Each row of a before or after table is a point. One or more steps were done to the points. Then noise was added and the rows were shuffled. The steps act on columns, c1 being the first. What was done? A step turns or swaps two columns, mirrors them in a line or flattens them onto one, adds a multiple of one to another, or multiplies or shifts one. Angles are multiples of 10 degrees, from the lower column toward the higher: turns from -170 to 170, lines from 10 to 170 but not 90. Use the fewest steps. Two steps may share a column if one is a turn and the other turns, adds or multiplies; they go together, in the order done. Otherwise the lowest column goes first.

Before, 13 rows:
[[-14.2   3.3]
 [  4.1  -0.3]
 [  2.3   5.5]
 [ -0.4   0.1]
 [  2.3   2.3]
 [ -1.5  -0.3]
 [ -9.5  -1.2]
 [  3.0   2.9]
 [  3.1   0.6]
 [  2.7   3.3]
 [  3.6   3.3]
 [  2.2   2.2]
 [  2.5   2.3]]
After:
[[ 0.9  1.7]
 [ 2.2  3.9]
 [-0.2  0.0]
 [-0.6 -0.8]
 [ 3.0  5.5]
 [ 1.7  2.5]
 [ 1.8  3.0]
 [ 1.6  2.5]
 [-2.4 -3.6]
 [-2.9 -5.0]
 [ 1.9  3.4]
 [ 1.1  2.0]
 [ 2.4  3.9]]
Steps: flatten c1 and c2 onto the line at 60 degrees

Before, 12 rows:
[[-2.7 -3.3 -7.0]
 [ 6.4  0.4 -0.9]
 [ 6.0  3.2 -1.4]
 [-3.4  0.9 -6.5]
 [ 2.2  2.4 -1.9]
 [-3.6 -2.4 -7.8]
 [-4.9 -0.8 -1.5]
 [-5.2  0.6  4.2]
 [-4.7 -0.2 -2.7]
 [-1.8  0.5  3.6]
 [-4.6  1.1 10.8]
 [-1.1  4.4  5.1]]
After, 12 rows:
[[ 4.1 17.8 10.7]
 [ 2.9 -7.8 -7.7]
 [-5.7 -5.9 -0.7]
 [-1.3 -6.2 -2.3]
 [ 3.7 -9.2 -6.0]
 [ 2.9  4.2  5.1]
 [ 3.8  0.0 -2.2]
 [ 1.4  5.6  3.8]
 [ 4.3  8.2  4.1]
 [ 1.2 -4.7 -7.1]
 [-2.8 -7.8 -1.3]
 [ 3.2 -1.4 -2.6]]
Steps: turn c1 and c2 by -150 degrees; add 1.5 times c3 to c2

Before, 11 rows:
[[ 0.9 -2.3  0.2 -2.0 -4.0  0.2]
 [-1.9 -2.4 -2.7 -7.1  8.2 -1.7]
 [-2.1 -0.3  1.1 -3.4 20.9  3.1]
 [ 1.7 -0.4 -2.4  1.4 -0.2  2.1]
 [ 0.5  1.9 -2.5 -0.7  1.2 -1.5]
 [-2.6 -0.6 -2.0 -2.2 -1.2  4.1]
 [ 0.4  8.2  3.7 -1.7 -6.3  0.4]
 [-2.8 -1.2  3.9  1.9 -1.0 -1.5]
 [ 2.2  0.5  4.3 -1.4 -7.2 -1.1]
 [ 0.7  4.3 -2.8  1.7 -3.8 -4.4]
 [ 8.0 -2.6 -3.3 -0.5  4.2 -1.9]]
After:
[[  5.8   0.1  -3.9  -0.7   4.4  -2.7]
 [ -0.8  -0.3  -1.9   0.3   1.9  -1.5]
 [ -3.3   0.4   0.9  20.0  21.5   3.3]
 [ -6.0  -0.6  -2.5   3.4   8.1  -1.7]
 [  2.3  -1.1  -2.2  -2.8  -4.1  -3.2]
 [ -1.5   0.5   0.2  -6.2  -4.0  -0.4]
 [ -0.6   0.3   3.7   1.1  -1.1  -2.2]
 [  2.5  -0.1  -2.4  -0.3  -0.9   1.6]
 [ -3.3   0.5  -1.5  -0.1  -1.9   4.3]
 [  1.3  -0.5   4.5 -10.0  -6.7  -1.0]
 [ -1.0   0.0   3.1  -7.5  -6.2   1.8]]
Steps: turn c1 and c4 by -40 degrees; add 1 times c5 to c4; flatten c2 and c6 onto the line at 80 degrees

Before, 10 rows:
[[ 1.3 -3.0  3.9 -3.7 -1.5  4.0  5.9 11.7]
 [-2.9 -3.7  5.0  1.1 -0.3  4.6  0.4  4.1]
 [ 2.3 -3.3  2.0  5.1 -6.8 -2.6 -7.6  9.3]
 [ 8.7 -1.3 -3.6  5.5 -2.0 -2.6  5.6  2.5]
 [ 2.6 -2.4  8.4  0.9  1.3 -4.3 10.4 -1.2]
 [-2.1 -2.9 -2.8 -2.3 -2.7 -1.8  3.4  3.2]
 [-0.3  3.7  3.3 -1.5  6.3  4.4 -1.6  9.7]
 [-3.8 -2.7 -2.1  0.1 -0.9  2.5  3.4 -5.1]
 [ 0.0  4.3  2.1  5.6 -3.6  1.0  6.1  0.7]
 [ 4.9 -0.6  6.6 -6.2 -1.3 -4.1 -3.7 -4.3]]
After (10 x 8):
[[ -2.7  -0.7  -6.4   6.6  -2.5  -4.4  -5.5  -4.3]
 [  3.2  -2.9  -2.4  -2.8  -5.6   0.5   2.9   0.3]
 [  7.0  -1.2   5.4  -3.4  -3.9  -0.1  -7.8  -0.3]
 [ 10.5  -2.3   0.7   8.7   2.7  -2.9  -0.9  -2.5]
 [  2.5  -2.9   0.1  -1.9  -1.4  -1.3   4.3  -0.5]
 [  6.3  -2.9  -3.8   3.7  -2.9   8.3  -0.5   7.0]
 [ -6.9  -3.1   4.9   2.3 -13.5   2.8  -3.4   2.5]
 [  5.9   4.5   5.8   1.8  -7.2   1.1   0.9   0.9]
 [ -1.8   3.7  -1.1   3.4  12.5   6.8   0.0   6.3]
 [ -0.8  -3.8   1.3   5.1  -0.8   4.7   2.8   3.9]]
Steps: turn c1 and c7 by -80 degrees; swap c3 and c4; multiply c5 by 2; flatten c6 and c8 onto the line at 40 degrees

Before (12 x 11):
[[ -6.2   0.9  -2.1  -3.8   0.3   1.2 -13.1   5.1  -5.0  -1.6   4.4]
 [ -0.6  -0.9  -0.4   1.6   5.5   4.5  -5.0   3.5  -2.7   1.8   4.1]
 [ -2.1  -0.1   4.2  -6.3   0.1   2.7  -3.5  -0.9  -5.2   3.5  -0.9]
 [  1.3  10.6  -0.3  -2.7  -0.1  -6.8  -1.1   4.6   3.2  -1.9   4.8]
 [ -1.6  15.7   8.1   0.8   2.1   2.9  -4.1   3.9  -1.3   0.8   5.8]
 [ -5.5   3.9  -3.2   0.5   0.7   2.8  -1.6   4.0  -1.7   3.8   5.0]
 [ -4.6   1.8   2.5   0.5   3.0   3.2  -0.3   5.2  -6.5  -2.8   4.8]
 [ -5.3   3.8  -3.0   0.1   8.6  -3.5  -2.1  -8.6  -2.3  -1.0   6.3]
 [ -2.5   5.2   1.1  -2.5  -0.7   4.9  -2.4  -7.1   1.6  -1.0 -12.2]
 [ -0.2   4.4  -2.2   1.4  -0.6   0.8  -5.7   4.1  -8.0   1.1   6.0]
 [ -4.5   0.1  -1.1   0.7  -0.8 -20.3  -3.7   4.8   1.1   0.3  -1.6]
 [ -2.1   0.2   0.5   1.2  -1.5   5.1  -1.8  -6.2   0.3   0.2   4.7]]
After, 12 rows:
[[  0.0   4.1  -2.8   1.7   0.4   5.8  -5.6  -8.3   4.5   1.6   1.3]
 [  2.3   5.0   0.8  -2.3  -3.4 -12.7  -2.5   2.1  -7.3  -0.9   5.4]
 [  1.1   0.0   4.1  -6.1  -2.7  -1.0  -3.6  -5.2  -1.1   3.7   2.6]
 [  1.3   1.6   2.2   0.5  -8.0   4.9   0.1  -6.4   5.2  -2.7   2.9]
 [  4.3   0.8  -2.3  -3.6  -9.2   4.6 -12.6  -5.2   5.2  -1.7   1.0]
 [  4.4   0.2  -0.9   0.4  -5.7  -2.1  -3.9   0.8   4.8   0.0 -20.3]
 [ -1.3  15.3   8.0   0.3  -3.3   5.9  -4.2  -1.1   3.6   0.8   2.8]
 [  3.8   3.3  -3.6   0.5  -8.0   5.7  -1.5  -1.8   4.2   4.2   2.6]
 [ -4.3  -0.9  -0.1   1.8  -3.8   3.9  -5.1  -2.8   3.5   1.3   4.9]
 [ -0.8  10.7  -0.6  -3.0   2.2   4.8  -1.3   3.0   4.5  -2.3  -6.7]
 [ -3.2   4.0  -3.0   0.1 -11.6   6.2  -2.1  -2.5  -8.5  -1.2  -3.6]
 [  3.3   0.2   0.3   1.1  -2.0   4.9  -2.1   0.1  -6.0   0.3   5.4]]
Steps: multiply c1 by 1.6; turn c1 and c5 by 120 degrees; swap c6 and c11; swap c8 and c9
